Each row of a before or after table is a point. One or more steps were done to the points. Then noise was added and the rows were shuffled. The steps act on columns, c1 being the first. Name the steps. A step turns or swaps two columns, mirrors them in a line or flattens them onto one, adds a multiple of one to another, or multiplies or shifts one. Angles are multiples of 10 degrees, from the lower column toward the higher: turns from -170 to 170, lines from 10 to 170 but not 90. Use the fewest steps. Two steps may share a column if one is a turn and the other turns, adds or multiplies; they go together, in the order done. Otherwise the lowest column goes first.
In the rows, 128 means zero.

Before (8 x 3)
[[113 114 131]
 [133 161 132]
 [ 65  87 143]
 [163 139  75]
 [117 166 133]
 [148 108 135]
 [ 82 172  96]
 [134 132 142]]
After (8 x 3)
[[126  78 144]
 [121 113  93]
 [153 143 141]
 [116 138 138]
 [ 60  79 105]
 [137 115  97]
 [ 76 163 156]
 [146 138 116]]
Steps: add 0.7 times c3 to c1; turn c2 and c3 by -120 degrees

Before (8 x 8)
[[102 119 146 103 133 123 135 113]
 [181 104 110 135 135  95 164 140]
 [121 126 144 148 102 124 147 127]
 [ 85 101 123 148 121 128 105 136]
 [202 113 113 144 112 129 129 140]
 [101 121 126 115 126 137 163 145]
 [133 121 103 133 135 138 164  68]
 [ 89 150  99 122 108 109 154 125]]
After (8 x 8)
[[158 136  42  78 125 127  86 132]
 [119 116 176  94 144 128 100 125]
 [140 114 114  38 145 128 155 134]
 [ 87  87  72 202 111 121 112 148]
 [ 66 117  80 223 146 123 122 142]
 [156 104 124  99 115 122 103 142]
 [166 111 181 119 123 133 130 117]
 [123 103  56 131 109 146 110  69]]
Steps: turn c1 and c4 by 130 degrees; multiply c4 by 2; turn c2 and c7 by 30 degrees; turn c5 and c7 by 150 degrees; multiply c3 by 3; flatten c6 and c8 onto the line at 110 degrees

Before (11 x 12)
[[125 133 159 109 108  72 113 122 172 191 173 116]
 [174  90 137 143 132 124 117 104 113 113 165 107]
 [102 115 126  91 163 125  82  94  97 115 160 146]
 [149  90 130 152 173 135  98 183 134 108 165  84]
 [135 152 202 145 119  91 105 119 118 132  97 176]
 [126 147 151 145  91 129  84 130 158 187 166 147]
 [173 131 203 134 110 130 142 169 159 144  95  87]
 [147 159 127 148 107 123 140 100 160 101 130 175]
 [169 175 141 118 154 129 121 175 127 104 150 116]
 [169 171 153 135 137 125 134 147 154 155 107 175]
 [107 123 143 113 115 102 142 114  78 141 115 153]]
After (11 x 12)
[[ 79 170 137 137 125 133 125 176 126 101 127 100]
 [ 85  89 136 112 147 116 115 105 111 114 125  83]
 [ 96 131 206 125 166 127 142 171 162 141 177 137]
 [149 148 145 104 158  98  82 130 159 187  91 107]
 [ 88 169 155 122 142 124 133 145 158 153  99 168]
 [139 130 165  95 143 174 114 120 172 191 114  83]
 [ 85  91 132 104 105  93  99 181 131 112 145  75]
 [134 114 128 139  86 140  80  96  99 116  97 106]
 [124 157 128 117 157 121 141 102 159 102  85 148]
 [152 123 141 120 127 164 143 113  77 140 111 151]
 [126 151 203  84 138 131 102 118 118 131  98 178]]
Steps: turn c1 and c5 by 150 degrees; add -0.5 times c7 to c4; turn c4 and c6 by -130 degrees; mirror c11 and c12 in the line at 120 degrees
